Rows are points. The points of each table are mixes of a few directions, plus a little noise. How many directions does each table use, and how many do they share? Where both have some left over, give the other angles between the two spaces (their principal angles), to ten degrees, smallest first.

First:
[[-2.3 -0.9]
 [-6.0 -2.2]
 [-2.1 -0.9]
 [-5.9 -2.0]
 [ 5.7  2.1]
 [ 4.5  1.5]
 [ 6.2  2.3]]
Second (5 x 2):
[[ 5.7 -2.2]
 [-5.3  2.0]
 [-3.8  1.4]
 [ 6.2 -2.5]
 [-3.0  1.1]]
Directions: first 1, second 1, shared 0; angles 40

First:
[[ 0.1 -3.1  1.6  2.2]
 [ 0.4 -3.9  0.6  3.0]
 [ 1.4 -0.9 -5.9  3.2]
 [-2.1  3.0  7.5 -6.2]
 [ 1.4 -1.0 -6.6  3.7]
 [-1.6  5.5  2.9 -5.9]]
Second:
[[  2.4  -0.5  -2.2   5.8]
 [  3.9   0.8  -5.8   8.5]
 [ -0.2  -0.2   0.6  -0.5]
 [ -0.4  -1.3   2.2  -0.3]
 [ -1.2  -2.5   4.7  -1.4]
 [  0.0   3.4  -4.6  -1.7]
 [ -4.5   0.3   5.2 -10.4]]
Directions: first 2, second 2, shared 1; angles 30

First, 6 rows:
[[ 5.4  1.7 -4.7 -3.5  5.5  4.7]
 [ 0.1  6.1  4.1  0.3 -5.7  3.4]
 [-7.9 -0.5 -1.8 -4.6 -4.1 -2.5]
 [ 1.7 -0.3  3.3  5.9  4.5  0.2]
 [ 1.9 -7.4 -1.9  0.9 -1.9 -6.2]
 [-0.9  0.5  0.9  1.2  1.6  0.7]]
Second:
[[  1.1  -1.4  -0.8   1.6  -0.8   4.3]
 [ -3.4   5.9   1.0  -2.6   2.4 -11.8]
 [ -0.1   0.1  -0.3   0.6   0.0   0.6]
 [  2.6  -6.5   1.7  -1.9  -0.9   6.2]
 [  2.1  -5.4   1.3  -1.3  -0.9   5.6]
 [ -3.0   6.0   0.1  -1.0   1.7  -9.6]
 [  0.6   1.5  -2.7   4.6  -1.2   4.8]]
Directions: first 4, second 2, shared 0; angles 60, 70

First (9 x 9):
[[  1.4   4.2   2.2   3.9   6.1  -0.8  -3.3   1.5   5.9]
 [  1.0   2.0   1.4   2.1   2.2  -0.7  -1.8   0.7   1.8]
 [-11.1   2.1  -0.5   0.2  -1.3  -5.5   7.4  -0.9  -5.8]
 [  6.9   3.2   3.8   4.8   1.7  -0.6  -6.5   0.2   2.7]
 [  0.0  -4.1  -2.7  -5.3  -5.0   3.9   1.4  -1.0  -2.3]
 [ -0.4  -4.5  -3.9  -9.0  -5.9   8.3   1.1  -0.7   1.0]
 [  1.4   1.9   1.2   2.7   2.2  -1.3  -1.6   0.3   1.3]
 [ -4.9  -2.1  -1.5  -3.0  -5.4  -1.4   4.8  -1.4  -7.0]
 [  5.7  -2.6  -0.2   4.0   5.7  -1.8  -1.6   1.3   2.7]]
Second:
[[  8.4  -2.2   2.3   7.7   4.1  -4.8  -5.9  -0.8  -0.1]
 [ -1.2  -1.0  -2.2  -2.2   1.6   1.5   4.2   2.0   0.7]
 [  1.9   3.3   0.4  -0.6   2.7   2.9   1.0   3.5   4.0]
 [ -1.1  -3.1  -2.4  -3.2   0.6   3.1  -0.8  -1.2   3.7]
 [  0.7  -2.4  -3.0  -3.8   2.2   4.5   1.6   1.6   4.4]
 [  0.7  -6.1  -1.7   2.0  -4.6  -7.4   9.3   0.8 -15.9]
 [  4.1   1.8   1.9  -1.2  -4.0   3.6  -4.5  -0.6   0.8]
 [ -4.9   3.9   1.5   0.0  -0.2  -0.1  -2.7  -2.0   3.2]
 [  0.8   4.3   2.7  -1.3  -4.7   2.6  -3.6  -0.8   0.1]
 [ -9.3   1.5   0.3   2.4   2.1  -5.8   1.7  -2.7  -1.0]]
Directions: first 4, second 5, shared 4

First (8 x 11):
[[ -4.3   1.4   3.8   8.8  -8.2   5.3  -5.5   1.2   4.6   1.3  -1.8]
 [ -7.2   4.5   1.4  -5.7  -8.1   3.0  -5.7  -2.7   1.2  -5.4  -0.9]
 [  3.0  -1.4   1.7   6.5   2.9   0.5   2.7   0.9   0.6   7.0   2.1]
 [  1.8   0.0  -4.0 -11.8   5.5  -4.6   3.5  -2.2  -4.4  -4.3   1.2]
 [  3.6  -1.7  -0.2   1.8   4.5  -1.5   3.5   0.4  -1.1   4.2   1.9]
 [  4.1  -5.0  -5.2   0.5   4.0  -4.1   1.4   4.4  -0.8  -7.3  -5.1]
 [ -1.7   2.0   2.3   0.4  -1.7   1.8  -0.6  -1.6   0.5   3.6   2.2]
 [  0.4   0.0   0.0  -0.4   0.8  -0.4   0.7  -0.3  -0.4   0.8   0.6]]
Second:
[[  1.3  -8.2  -5.7   9.1  -0.6  -2.5  -0.7   3.3   1.9  -8.0  -1.6]
 [  4.0  -3.9  -4.2  -0.6   4.6  -3.8   2.0   2.4  -1.3  -4.4  -2.5]
 [ -2.8  -2.4  -0.7   2.7  -2.0  -0.2   1.6  -7.3  -0.6   3.1  11.7]
 [  2.3  -2.3  -0.8   2.8   3.0  -1.2   2.6   0.2  -0.3   2.7   2.2]
 [ -0.8   6.4   3.2  -9.7   1.0   1.1   0.3  -1.2  -1.6   3.5  -1.3]
 [  3.6   1.8   3.7   6.2   1.4   2.4  -0.7   6.7   2.6   5.0  -7.9]
 [ -5.6  -2.1  -1.3   3.0  -6.8   1.6  -2.4  -5.3   1.1  -3.0   7.4]
 [ -3.7   2.5  -0.4  -7.8  -2.3  -0.1  -1.3  -3.7  -1.3  -2.8   2.2]
 [  1.5   0.7   0.5  -1.7   2.7  -0.6   1.7   0.2  -1.0   2.2  -0.1]
 [ -0.8   5.6   1.8 -10.4   1.0   0.3  -0.7   0.3  -1.7  -0.5  -3.8]
 [  0.3   1.6   3.3   6.4  -2.2   3.0  -2.9   5.0   3.1   2.4  -6.1]]
Directions: first 3, second 4, shared 3

First, 10 rows:
[[ 7.2  1.7 -5.1 -1.7  3.4  3.4 -7.4  0.8 -1.7  0.9 -0.7 -1.6  1.0  1.9]
 [-2.8 -1.2  0.5 -4.5 -6.2  2.0 -2.5 -3.3  2.0 -3.8 -3.3  0.3 -4.3  5.6]
 [-8.9 -2.0  4.4  0.6 -3.4 -1.5  1.7  0.5  3.8 -0.5 -1.9 -3.5 -3.0 -2.0]
 [ 1.9  0.9 -2.0  4.9  4.9 -2.0 -3.7  3.3  0.6  5.3  1.8 -4.0  2.7 -8.9]
 [ 1.1  0.2  2.8 -2.0  2.6  1.0 11.2  0.0 -4.5 -4.1  1.7  5.4  2.6  7.9]
 [ 8.7  1.9 -5.8  1.0 -4.4 -2.5 -4.7 -5.4 -1.3  2.1  3.2  8.3  1.1 -4.0]
 [-4.9 -1.3  3.8 -0.7 -0.5  0.0  5.8  0.8  0.3 -2.0 -0.7 -0.5 -0.7  2.7]
 [-7.5 -2.2  6.8 -0.3 -2.2 -2.0 12.1 -0.5  0.0 -3.7  0.3  2.7 -0.6  3.6]
 [ 1.8  0.8 -2.2  3.7  2.8 -1.8 -4.6  1.6  0.7  4.3  1.3 -2.7  1.6 -7.4]
 [ 3.2  0.8 -3.2 -1.1  3.3  3.2 -8.0  2.1  0.3  1.2 -1.9 -4.9 -0.3  0.7]]
Second, 8 rows:
[[ -4.1   0.4   2.6   5.7   2.4   1.4  -1.4  -1.4   1.0   2.6   1.3  -5.5
    0.4  -1.5]
 [ -2.5  -0.6  -2.5  -3.5  -3.5   1.6 -10.0   0.7   3.1  -0.4  -4.0  -4.7
   -5.0  -0.5]
 [  3.3   0.8  -0.7  -0.6   5.5   1.1   3.4   2.8  -3.3  -0.4   1.1   0.4
    2.9   2.3]
 [  0.2   1.7  -0.9   1.6  -3.1   2.9  -2.6  -7.5  -2.1  -1.1   1.9   2.8
   -1.8   5.6]
 [ -3.8   1.2  -1.7   4.6   2.9  -2.1  -1.6   1.3  -2.4   3.1   3.2  -1.7
   -1.0  -5.9]
 [ -5.2   0.7  -0.2   0.3  -0.8  -0.2   2.3  -1.7  -3.6  -1.7   1.9   2.3
   -2.9   2.3]
 [ -4.3  -0.1   2.8   1.4   0.6   0.8   3.7  -1.1  -0.9  -1.1   0.8  -0.7
   -0.5   2.8]
 [ 16.5  -4.0   0.8  -9.5  -4.1  -5.6   6.2   6.8   8.2  -1.0  -6.2   7.2
    8.0  -5.2]]
Directions: first 4, second 6, shared 4

First (11 x 18):
[[  8.6   3.2  -6.9  -1.9   0.9  -1.4  12.0  16.2  13.5  -3.8   4.3   0.6
   -0.4   2.2 -17.2  -9.0 -13.4   0.3]
 [ -4.0  -1.5   3.2   0.7  -0.4   0.7  -5.4  -7.4  -6.2   1.7  -2.0  -0.3
    0.2  -1.0   7.7   4.0   6.0  -0.1]
 [ -1.3  -0.5   1.0   0.3  -0.1   0.2  -1.8  -2.3  -1.9   0.5  -0.6  -0.1
    0.0  -0.4   2.6   1.3   2.0  -0.1]
 [ -2.2  -0.8   1.9   0.5  -0.3   0.4  -3.2  -4.3  -3.6   1.0  -1.1  -0.2
    0.2  -0.7   4.5   2.4   3.5  -0.1]
 [  2.7   0.9  -2.1  -0.6   0.2  -0.5   3.6   4.8   4.1  -1.1   1.3   0.2
   -0.1   0.7  -5.2  -2.7  -4.0   0.1]
 [  2.7   1.0  -2.1  -0.5   0.3  -0.3   3.7   5.1   4.1  -1.2   1.3   0.2
   -0.1   0.6  -5.3  -2.7  -4.1   0.1]
 [ -4.6  -1.6   3.8   1.0  -0.5   0.7  -6.4  -8.6  -7.3   1.9  -2.2  -0.3
    0.3  -1.2   9.1   4.8   7.1  -0.2]
 [  0.8   0.3  -0.8  -0.2   0.2  -0.2   1.2   1.6   1.4  -0.3   0.5   0.0
    0.0   0.1  -1.8  -0.9  -1.4   0.0]
 [ -3.9  -1.5   3.2   0.9  -0.4   0.6  -5.5  -7.3  -6.1   1.7  -2.0  -0.3
    0.3  -1.1   7.8   4.1   6.1  -0.2]
 [ -1.3  -0.4   1.1   0.2  -0.1   0.2  -1.8  -2.5  -2.0   0.6  -0.7  -0.1
    0.1  -0.4   2.6   1.4   2.0   0.0]
 [  2.6   0.9  -2.1  -0.6   0.3  -0.4   3.6   4.9   4.1  -1.2   1.3   0.3
   -0.1   0.6  -5.1  -2.8  -4.1   0.2]]
Second, 11 rows:
[[ -2.7  -0.6   1.9   1.0   0.1   0.1  -3.4  -4.8  -5.4   0.7  -0.7   0.1
    0.2  -0.9   5.6   2.3   4.2  -0.5]
 [ -2.5   3.2  -0.4   4.9   3.7  -2.5  -1.5  -3.8 -16.7  -3.8   5.1   2.0
    0.6  -3.1   7.7  -2.3   3.5  -5.5]
 [ -0.3   3.6  -1.9   3.9   3.4  -2.4   1.5   0.4 -11.7  -4.2   5.4   2.0
    0.5  -2.0   2.7  -4.1  -0.1  -4.8]
 [  1.6   0.7  -1.5  -0.3   0.2  -0.2   2.4   3.3   2.8  -0.7   0.9   0.1
    0.0   0.6  -3.5  -1.8  -2.7   0.0]
 [  3.1  -1.8  -0.8  -3.9  -2.5   1.6   2.8   5.1  14.0   2.2  -3.1  -1.4
   -0.6   2.5  -8.0   0.4  -4.3   4.1]
 [  0.3   0.7  -0.7   0.6   0.7  -0.5   0.9   0.8  -1.5  -0.9   1.2   0.3
    0.0  -0.3  -0.3  -1.2  -0.6  -1.0]
 [  2.6  -1.0  -1.0  -2.6  -1.6   1.1   2.5   4.3  10.0   1.3  -1.7  -0.8
   -0.4   1.8  -6.3  -0.3  -3.7   2.6]
 [ -3.7  -2.9   4.0  -0.8  -1.9   1.7  -6.1  -7.4  -1.0   3.6  -4.3  -1.1
    0.0   0.0   6.5   5.7   6.0   1.9]
 [  1.0   3.5  -2.6   3.1   3.1  -2.3   2.9   2.5  -7.9  -4.0   5.2   1.6
    0.3  -1.6   0.0  -4.7  -2.0  -4.0]
 [  3.6  -1.4  -1.3  -3.4  -2.2   1.2   3.5   6.0  13.3   1.6  -2.2  -1.0
   -0.5   2.3  -8.5  -0.5  -5.0   3.5]
 [ -2.8  -3.9   4.0  -2.3  -2.9   2.4  -5.4  -6.0   4.1   4.6  -5.8  -1.6
   -0.1   0.8   4.0   6.3   4.8   3.6]]
Directions: first 1, second 2, shared 1
